Rows are points. Each table stands for the endless flat space through its points: a line for two points, a plane for three, and so on. The two share one point or none. Which?

First (2 x 3):
[[-25  12  -8]
 [ -9  16 -32]]
Second (2 x 3):
[[-14   8 -20]
 [-19  18 -20]]
They share: [-17  14 -20]

First (2 x 6):
[[ 12  -9   0  11  -3  22]
 [ 16 -17   0  19   1  -2]]
Second (2 x 6):
[[ 27  -8   4   9   6  25]
 [  3 -26 -14  15 -18   1]]
They share: no point

First (3 x 9):
[[ 6 11  0 -4 19 16 11 31 10]
 [-2  7  0 -4 11  6  5 29 14]
 [ 6 14  0  1 23 25 16 38 13]]
Second (3 x 9):
[[ 14   3  15 -16  17  14   9  23   8]
 [ -2  15 -13   0  17  10   1  23   4]
 [ 18  -6  -2 -26  17   9  -7   5 -27]]
They share: no point

First (3 x 12):
[[  2  -7 -32  27  13  -2  -2 -21  -1  -9  -5 -27]
 [-14  -7  -8   3 -13 -24  16   7  31 -19  31  25]
 [-14 -11 -20  11 -11 -14   6  -1  27 -17  27  13]]
Second (2 x 12):
[[ -1 -12 -12  24  13 -22   9 -17  19  -8   3  -2]
 [ -4  -9 -15  19   8 -20   8 -12  14 -11   5  -2]]
They share: no point

First (4 x 18):
[[-20 -15   5   4   3 -15   1 -26 -20   5  -7  10  35  -3  33  20 -17  -3]
 [-18 -28  -1   3   3   1   3  -4   5  15  -3   2  16 -17  24  12  -1  -5]
 [-16 -22  11 -13  -7 -21   7  -6  -1  13   1   4  18 -17  10  28 -11   7]
 [-16 -10  16 -19 -11 -45  21 -20 -20  17   1  -3  22 -18  -3  42 -28  17]]
Second (2 x 18):
[[ -8  -7 -11   6  -9  -3  28 -15 -21  35   5  -7  23 -29  20  11 -15  10]
 [-38 -37   1   0  15 -15   4 -21   3  -1 -25  -7  17 -11  14  29 -21 -20]]
They share: no point

First (3 x 24):
[[ 12  -5 -25  17 -25   1  11   4  -4   6  -9  -6  12  11 -12  -3 -21   4
   -6  17 -12  -8 -15   8]
 [ 11 -10 -24  20 -28   3  15   3   2   4  -6 -11  12   8  -6  -7 -26   0
   -9  12 -16  -4 -18   9]
 [ 14 -13 -13  25 -23   3  17   0  18  -2  -7 -18  24  -5   4 -15 -41  -2
   -2  -1 -24   4  -9  20]]
Second (2 x 24):
[[ 15  -1 -21  11 -23   2   8   8  -7  12 -11   1  23  11 -10   5 -24   7
    7  24 -11  -9   0   7]
 [ 15  -3 -21   7 -28   6  10  12  -9  18  -8   4  28  13  -4  11 -27   5
   12  30 -12  -8   6   2]]
They share: [ 15   1 -21  15 -18  -2   6   4  -5   6 -14  -2  18   9 -16  -1 -21   9
   2  18 -10 -10  -6  12]

First (2 x 24):
[[-20  -3  -8  -8  -5  15  -4  13  -7  -9   5   1  -9 -19   6  23  14   8
  -17  16  27  -8  -3  11]
 [-20  -3   2  22 -20  20  16   8 -17   1 -20 -24   1  11 -14   8 -11  18
  -27  -9  12   2   7  21]]
Second (2 x 24):
[[-16  -4   3 -16   7  14   8  29 -18 -14 -18   6  -2 -19 -10   7  -7  30
  -20  -7  19  -8  -6  25]
 [-20  -4  -5   4 -17  22   0   9 -10   2  -2 -18  -2  -7  -6  19   1  10
  -20  13  27  -8  -2   9]]
They share: no point

First (4 x 24):
[[-30  -6   7  21   8 -16 -19 -34   4  11  -5 -11 -31 -17 -14   3   4  -2
   22  23  -7 -31   4 -27]
 [-16  -1  14  -2  -7 -22 -11  -6   4  -6 -14 -34 -10   1 -13 -15  -8   1
  -10  14  27 -12  21  -9]
 [-33 -17 -14  11  19  -5  -5 -36   5  11 -25 -34 -26 -20  18 -32  15  -9
   23   9  -4 -24   7 -30]
 [  8  -8   9 -19  16  22  35 -12  20  33  -1 -23   1  -5 -10 -27  22  14
   10   5  -3 -13  30 -15]]
Second (2 x 24):
[[-11  -7   6  -2   6  -5  -3 -25   8   7  -9 -23 -16  -5 -19  -9   8   6
    9   9   4 -19  21 -24]
 [ -8  -9   2  -6   6  -4  -6 -31   7   1 -12 -25 -17  -2 -25  -7  10   8
    9   3   4 -18  25 -30]]
They share: [-14  -5  10   2   6  -6   0 -19   9  13  -6 -21 -15  -8 -13 -11   6   4
   9  15   4 -20  17 -18]

First (3 x 24):
[[  1  12  -3  -4 -16   6 -30   9  20  -8 -22 -31  20   5  26  -4   9   6
   18  22  23  19   8   2]
 [ -3  -5 -16  11   0   1 -13  -9  -5  -9 -13 -18  -5 -21  36   0  -3   6
   23   8  25   1 -17  15]
 [ -3 -11 -22  17   6  -1  -3 -21 -15  -7  -9 -10 -17 -33  38   4 -11   8
   25  -2  23  -9 -27  23]]
Second (2 x 24):
[[ -1  17 -13   4 -17   1   1 -14   4  11 -35 -14  22  -1  23  16   5  27
   19  -5  18  -8  14  32]
 [  2  17 -13   1 -15   3  -3 -16   9   8 -30 -14  17  -5  21  13   0  24
   19  -5  13  -4  11  29]]
They share: no point

First (2 x 24):
[[-16   4  19 -10   3  -3  -8  11   6   9  19 -25   1  10 -27   2  -2   8
   30  -1  16   3   4  -9]
 [-17   0  18  -7   2  -3  -6  16   0   3  14 -22  -2  14 -22  -2   2  13
   24  -5  14  -2   1 -10]]
Second (4 x 24):
[[-13 -11  14  10 -17 -23 -16  24 -13   7   4  -6   0  16 -39   2  11  18
   13  17 -20   2 -18 -29]
 [-15  -3  12  -6 -11   1 -10  12  -7 -13   0 -20 -14  18 -17  -2   3   4
   31 -11   6 -14  -6 -23]
 [-17   1  18 -10  -5   1  -4   8 -17 -17   4 -26  -8  20  -7  -2  -5   6
   37 -19  12 -10  -6 -13]
 [-22  -3  25 -23  13   4  11  17 -11  -7   9 -34  -7  22  -3  -9  -7  22
   31 -35  35  -5   0   5]]
They share: no point

First (2 x 24):
[[  7 -12  16  11  -8   6   6  10 -17 -11  27  17  -7  -8   5  23  30 -30
    2  21  -4   8  13  20]
 [  2 -10  14   7  -6   7   6   9 -12 -10  22  13  -3  -5   2  21  24 -25
    4  17  -9   5  11  19]]
Second (3 x 24):
[[  0   0   4 -11 -12  15  12   5  -6 -20   8   7  -3   3   0  19   4  -9
    4   3 -21  -1  17  27]
 [ -4  -4   2 -11 -10  15  18   5  -3 -14  10   3  -6   1   2  22   9 -11
   10  -1 -26   3  13  28]
 [-28 -24  10   9  14   3  18   9  11  22  22  -9   4  -7  -2  24  35 -27
   30   3 -32  11 -15  10]]
They share: [ -8  -6  10  -1  -2   9   6   7  -2  -8  12   5   5   1  -4  17  12 -15
   8   9 -19  -1   7  17]

First (4 x 24):
[[ 15 -20 -14 -15  -6  -9  -6  -2 -20   8  25  21 -20  -8 -13  18   4  22
   -6  17  -5  33   6  31]
 [ 20  -2 -19 -29   3 -31  -6  23  10 -34  24 -16 -30 -10  23  32 -29  14
  -28   7   3 -11  -3 -20]
 [ 16   3   3  21   0  -8 -27  14 -42  13  -1  29  -4 -20 -27   4  10   9
   -8  29  15  50 -15  34]
 [ 30   3  -9  -9 -22 -36 -11  18 -10  -9  19   9 -30   0   3  12  -4 -11
  -18  27  -7  14 -13  10]]
Second (2 x 24):
[[ 25   2 -11  -7  -5 -15 -22  20 -18 -16  18   4 -22 -12  -1  22  -4  16
  -16  21  16  23 -14   5]
 [ 29   1 -12  -5 -10 -11 -26  17 -18 -18  24   2 -25 -11  -3  27   2  14
  -16  27  19  25 -15   3]]
They share: no point

First (3 x 24):
[[ 10  11 -14  -1   9 -14 -17  -4  11   8 -15  -7  20  12 -13 -22  -4  -9
   -5 -14   2   3 -12   3]
 [ 17  -7 -18  19   2 -32  -9 -10   5 -21 -15   8 -12 -21 -17 -12   6  10
  -12 -11   0  21   6 -17]
 [ 19  25 -12  -1  20 -10 -11  -6   9  15 -15 -12  26  21 -11 -32   6  -6
    6 -23  -2   9 -16   3]]
Second (3 x 24):
[[  9   7 -15   5   2 -13 -13   5  15  14 -14   1  18  -8 -22 -26  -2  -9
  -13  -4  15   0  -2   2]
 [ -9  16  -4   6   8 -30  -3   5   8  11   2 -12  10 -10 -31 -22   1  -5
  -14  -1  22 -12 -12  13]
 [ -4   3 -16   3   4 -28 -12  -9   8  -1 -11 -15   6   3 -18 -20  -1  -3
   -4 -17   8  -4 -17   8]]
They share: no point

First (4 x 24):
[[-15   5   5  -3   2  -8  46  -7  16   2  -4  -8 -20   7 -45 -31  -5  -3
  -11  19   3   0 -35  18]
 [  0  21   3 -20 -21 -15  21   7  18  16 -12 -10   2   0 -18 -13   0   1
   -4   7   4  10 -17  18]
 [ 16  22  15 -19 -31  -3  11   3  -3  11  -2 -25  24   9  -4  -5   9   8
   -9  12  -6   1 -22  -5]
 [-10  -8  11 -27  -9 -17  21  -9  15   5 -30 -27 -16  13 -26 -25   5 -10
    3 -10   0  -5  -4  13]]
Second (2 x 24):
[[-10   6  10 -21 -22 -15  25  11   6   3 -15 -24  15  24  -7 -24  -7  10
   -8   7   1   3 -11   6]
 [-15   6  10 -20 -25 -19  25  17   5  -1 -15 -26  21  30  -3 -29 -10  16
  -11   6   0   5  -5   7]]
They share: no point

First (5 x 24):
[[ 15 -17  14  -3 -28 -19 -35  -3  -3   8   3  16   4 -18 -24 -11   0   6
    3   8 -20  38 -14  34]
 [  3  -7  18   7   4 -11  -1  -9 -23 -18  -5  30  10 -18  -6 -25 -10   8
    7  10  38 -12  30  -6]
 [  6   4  29  15  21 -15  16 -16 -27 -31  -5  27  19 -23   2 -27 -10  -1
   12  24  56 -26  39 -15]
 [ 14  -4  35  23   9 -17   4 -12 -27 -13  -1   1  29 -29  -2 -15 -20 -13
   18  30  20   6   7   7]
 [ 11 -25  13   8 -15  -5 -16  19 -26   3 -22  21  17 -32 -24  -9 -18 -11
   -9  16   6  19   0  25]]
Second (3 x 24):
[[  1 -18 -11  31 -28 -32 -43   0 -38  -9   5   2   6  -6  -9 -29   6  -1
    3   0  11 -20 -16  -9]
 [  7 -21   2  20 -18 -24 -31  -1 -30  -3   8  11   4 -14 -10 -28  -5   2
    9  -1  10  -6  -1  -2]
 [ 14 -23  24   1  -2  -9 -10  -5 -16   5  10  25   3 -25 -11 -24 -23   9
   18  -1   9  18  23  10]]
They share: [  4 -15  16   7 -10 -11 -16  -9 -20  -3   2  17   9 -15  -9 -20 -15  11
  12   3  11  10  11   6]

First (5 x 24):
[[  5  -5  -2 -24 -18   3  -3  15 -24 -29 -24  26 -16 -13  41  13   5  13
  -21 -12 -20   5   9 -16]
 [  2 -30 -16   6  16 -14 -39  -1 -15 -18 -16   0 -13   7  14  18  14  11
   -7   9 -15  -3  -6  -8]
 [-16  10  -4  27   9 -13   0   8 -28  -4 -42  26  -1 -30  21  -1  27  19
    3 -25  14  18 -40 -31]
 [ -3  -3  -7 -19 -14   9  -1  23 -31 -25 -26  25 -23  -9  44   7  16  21
  -15 -14 -19  14  -1 -18]
 [  8 -29 -10 -24  -6 -13 -30  -4  -7 -31   0   2 -13   6  21  35  -9   4
  -27  14 -28 -15  29   8]]
Second (2 x 24):
[[ -1 -14  -6   0   3 -14  -6   5 -25 -14 -22  21  -5 -23  16  23   9  10
  -11 -12 -12   3  -4  -3]
 [-10   1  -9  -3  -6 -26 -18 -13 -10 -29  -7   9 -14 -11  22  23  -6  -5
  -29  -3  -6  -3 -10 -12]]
They share: no point

First (2 x 24):
[[ -3 -26  20  -9  -7 -18 -18  11   4 -23   1  -1   1 -11   6  12 -21  15
   -9 -16 -18  -5  -3   1]
 [ -3 -31  24  -9  -2 -19 -17   6   4 -27  -4  -6   1 -13   9  15 -21  14
   -7 -19 -19  -1  -7  -4]]
Second (4 x 24):
[[  9 -37  16  -2  -2   8 -13  23   0  -9   9  19  17 -30  28  11 -40  11
   -6 -33 -14 -35 -12  30]
 [ 16 -31  13 -14  -3  23 -14  14  -3 -10  10  22  32 -38  29  22 -30   7
    3 -33  -5 -50 -23  24]
 [ 21 -25  12 -18  -5  29 -14  12  -2 -12  11  24  37 -40  27  27 -24   8
    5 -31  -1 -55 -28  20]
 [-15 -28  16   7 -14 -37 -19  32   6 -12   9   4 -19   3   1 -10 -37  20
  -24 -12 -29   7  21  21]]
They share: [ -3 -16  12  -9 -17 -16 -20  21   4 -15  11   9   1  -7   0   6 -21  17
 -13 -10 -16 -13   5  11]

First (3 x 24):
[[  3  -5 -30 -19 -11  22 -18  -1  -9  -2  24  17  25 -25   7 -26   6  -4
   13  -2  -1   9  11  26]
 [ 33 -23  -6 -15  -9  12 -14  23  13  16  18  25  15 -13  21 -18  22  20
    3  18   5  39  17  14]
 [ -2  -3 -35 -22 -13  25 -20  -4 -12  -8  26  16  29 -27   4 -29   1 -10
   16  -4   0   4   7  29]]
Second (2 x 24):
[[ -2 -21 -29 -10 -22   7  -5   2 -15  28  14  34   5 -24  28 -11  28  23
    4   8  12  22   4   5]
 [ 28   3 -11 -16   8  25 -23   8   9  -8  26   4  29 -18  -2 -29   4  -7
   10  -4 -18  16  34  35]]
They share: [ 13  -9 -20 -13  -7  16 -14   5  -3  10  20  19  17 -21  13 -20  16   8
   7   2  -3  19  19  20]

First (2 x 24):
[[-14   5 -12  -6  10  30 -14  10  27   6   2   1  -7  16  12  15  -2  -9
  -13   0  20  -2 -27  34]
 [ -4  15 -18   2   8  22 -18   6  23   0  12  -5 -11   6  14  11 -10 -11
  -13   6  14  -4 -21  24]]
Second (4 x 24):
[[ 25  29 -28  15  31  12  -4  -3  41 -28  12  -3 -18   0  18  31 -37  -8
  -30  13  11  -1 -13  20]
 [ 11  19 -15  16  16  20 -19   4  25  -8  10  -5 -13  12  30  25 -23 -15
  -23   7  11 -12 -22  19]
 [ 10   0  -9   2  25   4 -32  24  33   5  22 -23  -2  10  39  19 -25 -26
  -19 -14  11 -29 -39   3]
 [ -1  17 -34 -15  13   0 -18  11  33  -4  34 -21 -10 -22  -6  -9 -15 -10
   -4   3  11   1 -17  10]]
They share: [  1  20 -21   6   7  18 -20   4  21  -3  17  -8 -13   1  15   9 -14 -12
 -13   9  11  -5 -18  19]

First (4 x 24):
[[ -9  -1 -17  28  -1  -5   1  -4  10 -20   4  10 -12 -18 -16  13  10  21
   16  -2  14  26   5  -6]
 [ -7  11 -11  21 -18  -8  -8   5  -1 -20  15  11  -5   0  -4  10  -8  15
   25  -6   7  13  -2  12]
 [  0 -13 -41   3  -1 -14 -12 -20  -9  -5   3  26   1 -28  -4  19   3  34
   12   5 -11   7  16 -11]
 [  4  31 -17  21 -15   8   6  18  11 -13  19  -6 -41 -22 -26  -5   1  26
   36 -29   7  41  -8   5]]
Second (7 x 24):
[[ 23  10 -38  59 -15   9   4   3  -5 -17  39  46 -30 -41  11  49 -38  39
   14  -9   8   0 -38 -10]
 [-27  -3 -16   7   1 -13 -18   4 -13 -30   8  19   9  -6   2   1  15  31
   29  -9  33  24   5  -9]
 [-28 -50 -11  18 -36   6 -25 -10 -20   4   0  18 -17 -31 -16   5 -15  30
   30 -20  27  43  10   8]
 [  1  12 -19  35  -3   1 -10   0 -14 -23  18  22  -7 -13   8  25   2  32
   16  -5  14  20 -13  -5]
 [ 24   6   7  34 -27  20   1   0   2   8 -14  -8   2 -13 -32  12  -3   6
   -2   1 -16  19  15  23]
 [  0  20 -33  14  10 -40 -18 -15  20 -27  19   5 -12  30  -3  17  23   2
   16  29 -29  15  14  27]
 [ -2  -6 -23   7  21 -14 -37  12  -4 -25   0  18  17   6 -16  -6  44  29
   15  13  23  37  20  12]]
They share: [ -7   3 -17  20 -11  -9  -7  -2   0 -18  10  14  -4  -8  -6  13  -2  19
  20  -2   6  14   3   4]
